Every row gives one point. Any point is a mix of the corners, with weights that add up to 1. It lies inside the corners' shape when no weight is negative. Say inside or outside, and name the corners with a negative weight.

Corners:
(1): [ 43  -5 -10]
(2): [25 22 30]
(3): [-14   8 -51]
(4): [-39 -19  51]
Points:
[21  4 64] -> outside (3)
[ 12 -11 -20] -> outside (2)
[37 -4 -8] -> inside
[ 3  1 24] -> inside
[-2 -4 21] -> inside
[-21  -5 -34] -> outside (2)

Corners:
(1): [ -4 -33 -22  29 -12 -35]
(2): [ -2   6  53 -19  32  46]
(3): [-37  35   7  32  51  35]
(4): [  3  63  -3 -11  -8  -7]
(5): [-40   5   2 -44   4  25]
(6): [ 54  19  -1  -1 -59  17]
(7): [  2   7 -64 -36   9 -29]
Points:
[-14  12  12   8  24  20] -> inside
[-10  14 -29 -18  14  -3] -> inside
[ -2 -10  17  -4  16  23] -> outside (4)
[-14  10 -11 -27   9  19] -> outside (1, 4)
[ -7   9  18 -23  25  50] -> outside (1, 4)

Corners:
(1): [ -9  -6 -44  30 -55 -26 -13  46  34]
(2): [ 31  13  17 -31 -26 -19  35 -26 -34]
(3): [ -6  41  13 -57 -44  -2  16  -4   1]
(4): [ 71  18 -56   9  -6 -27  22   9 -10]
(5): [  0  -4   8 -34  17 -35   3 -38 -25]
(6): [ 67  14  34   9 -25 -10 -13  54 -16]
(7): [-24 -20 -33 -16 -17  47 -19  11 -24]
(8): [ 71 -31 -11 -13  38   8   0 -33  35]
(9): [ 11 -15 -30 -26 -16   4  13  57  12]
(10): [17 21  2 31 37 67 53 24 52]
Points:
[  7  14  -8 -18 -27   0  14  27  -7] -> outside (8)
[ 11  -3  -6 -22   0 -11  10   1  -6] -> inside
[16  0 -3  4  1 11  3 22 21] -> outside (2, 4)
[ 13  -5 -31  -9  -5  -5  12  -1  13] -> outside (6)
[  8   2 -23   3 -35 -15   3  24  13] -> inside

Corners:
(1): [ 15  13   8   0  51  10 -95  -7 -46   7 -41 -20]
(2): [-11  -6  46  -5 -11 -27   9  -2  26 -25  26 -38]
(3): [ -7  30  14  22  -3  10   0  22   3 -27  19  -5]
(4): [ 28  43 -25 -42 -36 -40 -23 -26 -35  25  15  21]
(5): [ -3   2 -22  -2  62  -2 -72   7 -10 -29 -78   2]
(6): [ 21   0 -57   2 -61 -12  14  30 -43  35  -7   4]
(7): [ 47  26  11  18 -39   4   2 -29  30   9 -12 -31]
(8): [ -8  36 -17  -1 -27 -56  29  31 -24  39  12  -1]
(9): [ -2  43 -33  -9 -11  28 -26   8  28  -6 -35 -33]
(10): [-31 -18  17  24  -3  -1  11 -33   6  -7   8  -2]
(11): [-31  -8  18  14  -7   8  49 -19  -5 -53 -45 -17]
(12): [ -6  12 -13 -18 -35   4  31  46  -9  17 -26  24]
(13): [-16  -8  -3 -16   0  -5  93  -3  16 -17  33 -28]
Points:
[ -5  20  -2   7 -10  -3   5  12  -3  -6   1  -8] -> inside
[  2  21  -5  -1 -12  -9 -10  -3 -11  -4 -14  -4] -> outside (13)
[-11  11  13   6  10  -1  -1 -13   6 -19   0 -17] -> outside (6, 12)
[  1  13  -6  10  -5 -10 -30  -4 -14   1 -18  -5] -> outside (12, 13)
[  0  16 -47 -27   3 -34 -43  16 -33  36  -8 -14] -> outside (3, 7, 11, 12)
[ -5  17  -7  -2 -13  -2  13  -2   1  -8 -15 -15] -> inside
[ -6  -1  -7  17   3   7   4  13 -23  -4 -29   0] -> outside (2, 4, 9)
[  3  10  -8  -6  -8  -6  -1  -3  -8   2 -14  -8] -> outside (3)
[ -1   4  -7  -7 -32 -13  34  -5  -5   7   8 -14] -> outside (3, 5)

Corners:
(1): [  1  10 -36  -4 -58 -27 -25  33 -38 -10 -19  18   0 -11  10 -34 -13 -12]
(2): [ 14 -30  35 -18  19  87  46 -10 -51  41 -23   9  22   8  54  42 -27 -11]
(3): [-38 -14  21  28 -11 -27 -37  28  19   1  -7  55   6  46  -6 -41  14 -27]
(4): [ 11  -5  43  12 -78  12  -8   9 -38  27  12  27 -17  22 -14 -17  11 -13]
(5): [  0  -7  27  -9 -14  -2  11  -2  48  14 -23 -15  44 -41 -26  37 -20  -8]
(6): [-11 -52  15  -6  -5   6  11  20  59 -41 -36 -13  18 -15 -16 -43 -28 -10]
(7): [ -2 -15  19  15 -12 -11   6  51  74   8 -14  -4   5 -28  28  -1   8 -13]
(8): [ 18  -4  14   1   2 -16  22 -12  63  10   8  17  54 -18  26 -33 -39  -6]
(9): [  2  15  19   4  -5  -3  -9  11  34 -15  23  -7 -13   7  31  -1 -43 -41]
(10): [-37  12  21  28 -40 -31  31  37 -47 -49  15  44  25  20  -4 -12 -29  13]
(11): [ -4  -7 -20 -10  20  40  40  20  38  16  12 -31  39  -2  20   4 -18 -16]
(12): [ 39 -32  20 -33  21  67  13 -16 -10  17 -34 -15  -2  18  49  52  -2  74]
(13): [-50  -9  22  10 -27 -62 -13   0 -41  23  18  42 -19  11  17 -39 -44  13]
(14): [  8 -16  -9  25  -1   2  29 -27  24 -27  -4  20 -27 -37 -11 -12 -11 -46]
(15): [-11  13  39 -37  29   6  29   7  45  -4 -16 -34  13 -31  11 -15   5 -15]
(16): [  8  23   6  13 -38 -72 -12  67 -52  27  -6  47 -39  37 -17 -25 -46 -31]
(17): [-25  30   0   8 -10   9 -20  44 -36   2   0  47  -3 -10 -14 -25 -54  28]
(18): [-32  24   2 -30 -53 -18  13   7  -3  17  23  79 -19   7  10 -15 -37 -13]
(19): [-48  16  -9  23 -59 -23 -20   0 -21  40 -56  29 -30  29  10 -67 -35 -11]
Points:
[-10   0  12  -6 -22  -6   8  13  16  10  -2  23   5  -6   8  -5 -22  -7] -> inside
[  3  -5   5   0 -13   4   6   4   1  19 -13  19  -7  -5  12  -3 -10  -6] -> outside (6, 9, 10)
[-12  -5   9   5 -18  -3   7  17   1   4  -3  19   8   5   8 -10 -22  -4] -> outside (15)
[ 10  12  11  -4 -12 -10  -3  23  43   5  14  13   6 -10   4   0  -9 -18] -> outside (2, 6, 10, 13, 19)

Corners:
(1): [  4  50  -3 -18  43  -4  23  53 -44 -35  21 -26 -59 -22   4  37 -42  29
 -27   6]
(2): [-17 -20  -7  -3 -12  -1  14  42  43   9  56  34  -8  47 -55  14  -8  -8
   7 -11]
(3): [  7 -56   4  -2  18  27  30  49  -2  29 -34  40  32  -3 -12 -26   4 -18
   9  22]
(4): [ 33 -38   9  43  18 -44  -5 -12 -31 -79 -16 -15  30  10  -4  30  33 -28
 -57  13]
(5): [ 20  26  10  -1  95 -64  17  22   1 -44 -12 -44  32 -32   7  -6  32  26
 -88  11]
(6): [  9  19 -48 -39  37 -33 -23  -1   9 -10  18  28 -35 -15 -24  18 -33  11
   4 -22]
(7): [  4   1 -27   4 -36  24 -10   1  -8 -17  11   2 -27 -22 -36   3  -8  12
   3  49]
(8): [-12 -55  12  55  -5   4  34 -15  69 -19 -32   8  46  42  20  11  23 -27
  23  19]
(9): [  9 -37   3 -18 -59 -18  12 -11  21  20   9  10  18  20 -92  25   4 -12
  28 -26]
(10): [ 20  38  31 -36   5  31 -14  -3   7 -24 -14  10 -54  -1 -21 -13  20  26
   3  -4]
(11): [ -6  -2 -21  21 -29  -6  31  26  46  25  -3  14  12  56 -21 -52 -23  16
  19 -16]
(12): [ -8 -13  -1 -27 -36 -35  18  14  -8  -5   3  37 -51 -17 -27 -17  -9  12
   6  -5]
(13): [ 52  43 -23 -51  35 -42  -1  25 -12   0  10  11 -68 -18  33  24  11  41
  -9  20]
(14): [ 18  -1  69 -12  78 -21 -25 -11 -54 -33   7 -10 -48 -46  57 -11 -22  28
 -30  43]
(15): [ 23 -76 -15  10  -6 -15  19  -8  44  24  19   2 -35 -15 -32 -21 -11 -12
  32 -13]
(16): [ 44  47   7 -89  16 -15  33 -26  25  -2   7  20   4  -9 -27 -21 -27 -29
   8 -15]
(17): [-28 -36 -49   4   9  -9  25  17  36  30 -36 -13   3  22  -9   2  26 -31
 -12  21]
(18): [ -4  -7 -11 -44  -5  -5 -35  45  31 -14  14 -24 -31   6   5  31  18  -4
  22  -9]
(19): [-31 -34   6  36  32 -13  34 -10  36  -7   9 -42   7  54 -49 -35  -7 -15
  69  15]
(20): [  2  21  10   1  40  -7 -14 -11 -39 -41  38  12 -17 -15  31   9  20  35
 -19 -15]
(21): [-10  -8  -3  53   4 -31  -9   8   7   3  -4  19   5 -24 -27 -33  -7 -44
  -6  25]
Points:
[ 11 -16  -1 -15  -5  -3   5   4   4  -7   2   0 -25   0  -6   3   5   5
  12   4] -> outside (2, 5, 6, 21)
[  6 -18   4  -6  -2 -10  -7  12 -10  -9  19   8 -33 -12 -28   9  -7   1
  10   5] -> outside (5, 8, 11, 16, 17)
[  2   4  -1  22  14 -14   3   4   2 -15   2 -34 -18   6 -11 -16   4  15
  -1  13] -> outside (2, 3, 6, 8, 12, 16)
[  2  -8   0   7  16 -18   2   6   7 -18   1  -5 -15   2   0   5   6   5
  -9  10] -> outside (3, 16)
[  9   0  -5   1  14 -22   9  -1   5 -16   5   2 -11  -3 -18  -2  -3   1
  -8   5] -> outside (3, 18)

Corners:
(1): [ 30  11  13   5 -26 -25 -40 -32  -7 -19  16  17 -24  45 -44 -28  20   2
 -22  33]
(2): [ 26  13 -13  34  21 -12 -24 -23   5  34  20   7 -36  -9  45  60 -45  -1
  -3  24]
(3): [ 23 -27  -5   3 -44  -4  29   1   4  78  45 -39  43 -19  13  -9  22 -36
  -1   1]
(4): [-43 -18   7   6 -34 -45  32   9 -48  69 -36  22   5   5  19  11  24 -38
 -34 -21]
(5): [ 29  15  25 -24   5 -26 -48  33 -26 -17  18  -2  16 -33 -16  48 -40  21
 -42   2]
(6): [ 50  37 -15 -13  16  36  42 -10  -3 -26 -33 -50  44  34 -38 -21  -2 -28
  28  38]
(7): [-19   1  -1   6  19 -25  27  12   7  58 -13   2  -9  20 -24   4 -40 -52
   7 -24]
(8): [  1 -15  28 -24  24  27   7 -13   3 -31  41 -14 -35  11 -33 -34  13  39
  52 -14]
(9): [ -9 -15 -26  13   4 -31 -16  33 -33   0 -63 -38 -35 -14  40 -37   9  24
  40  12]
(10): [-17   9  33  32  33 -10   0  22  28   4  46   0 -17 -40  32   6  -2  38
  57 -28]
(11): [ 26  -8 -56 -44 -23  12 -59  24  28 -28 -49  26 -34 -44  10  65 -61 -20
  -3  35]
(12): [-42 -35 -16   8 -36   9  33 -33 -18  70  32  25  42  32 -22  10  -4 -46
   2 -18]
(13): [ -7  -1  29  35 -32 -17 -26  29  31 -12 -12 -45  -3 -43  -7  48   9  11
 -38   5]
(14): [-27 -45 -64 -44 -35  34  47  31  39 -17  31  -5  14 -21 -26  44 -36  26
 -11 -46]
(15): [ 21  16  22  40   3   2 -18   0 -63  51  28   6  20 -27 -32   7  34 -32
 -27  28]
(16): [ 39  43 -20  19  -1  -9 -19 -26 -38   9 -78 -33   2  10  26  24 -39   3
   6 -18]
(17): [-18  -3   5  37 -14 -38  12  28 -26  68 -15  12   9 -29 -42  12  23  12
  15  33]
(18): [  6  -6 -25 -17 -38 -15 -17 -17   2  -1  41 -10   4 -36 -13  53  19 -42
  26 -18]
(19): [ 20 -37  24  43  31 -10  35  19   9   0 -19   8  33  23 -35  33 -38 -10
 -35  -1]
(20): [ -9   2 -53 -75  23   8 -40  18 -29  17 -43  24 -27  42  31  10   2 -19
  47 -15]
(21): [-49 -23 -78 -50  48  -9  34 -20 -12  11  29   9  42 -41 -13  17 -11  42
  28 -51]
Points:
[ 25  17  -3   7 -15   4  -1   4  -8   9  -3 -23   3  -8 -25  -6  -4 -12
  24  17] -> outside (2, 4, 13, 19, 20, 21)
[ -2  -6   0   7   2 -11   4   4 -12  14   5  -6   7  -5  -6   8   2   8
   7  -6] -> outside (7, 11)
[-13  -1  -8  -8 -15  -7   8  31  -6  25 -38 -21  -2 -11   4   6  -7  -3
  15  -4] -> outside (1, 2, 15, 18, 19, 21)
[-17 -22  -9  -8   1 -11   5   7 -14  27  15  15  -4  -4  -7   6   2  -3
  11 -10] -> outside (6, 13, 16)
[ -4   2 -19 -14   0 -11  -8   7   3   3  -6  -7 -12 -20  10  19 -11  11
  16  -9] -> outside (12, 15, 19)
[  1   1  -4  14   3  -9   6   2  -7  29 -11 -12   5 -11   7  15  -3 -16
  16  -3] -> outside (1, 5, 14)
[ -6 -11  -4   8  -5 -16  -4   9 -11  20   2   1  -2 -15  -5  18  -2  -1
   0  -4] -> outside (6)
